Each row is a point. A path goes straight from each point to the next, and from the last back to the first. The post is the endless flat space through its rows: a point in 2 columns, a line in 3, a plane in 4, and so on, so that a path can go around it. How many times does the path go around the post? Going back the other way cancels.

Post (1 x 2):
[[0.8 0.8]]
Path (25 x 2):
[[-1.2 -1.3]
 [ 0.9 -3.4]
 [ 2.7 -0.6]
 [ 3.3  3.5]
 [-0.4  4.6]
 [-4.0  2.0]
 [-2.6 -3.0]
 [ 1.7 -0.9]
 [ 0.2 -2.2]
 [-2.5  1.4]
 [-2.4  5.1]
 [ 2.4  5.8]
 [ 2.9  0.5]
 [ 3.5 -1.0]
 [ 2.3  1.5]
 [-0.5  3.8]
 [-4.1  4.8]
 [-0.7 -1.4]
 [ 1.0 -4.8]
 [ 2.4 -0.1]
 [ 3.7  3.0]
 [-1.2  5.2]
 [-2.5  1.1]
 [-3.0 -2.0]
 [-3.4  0.9]]
Times around: 2
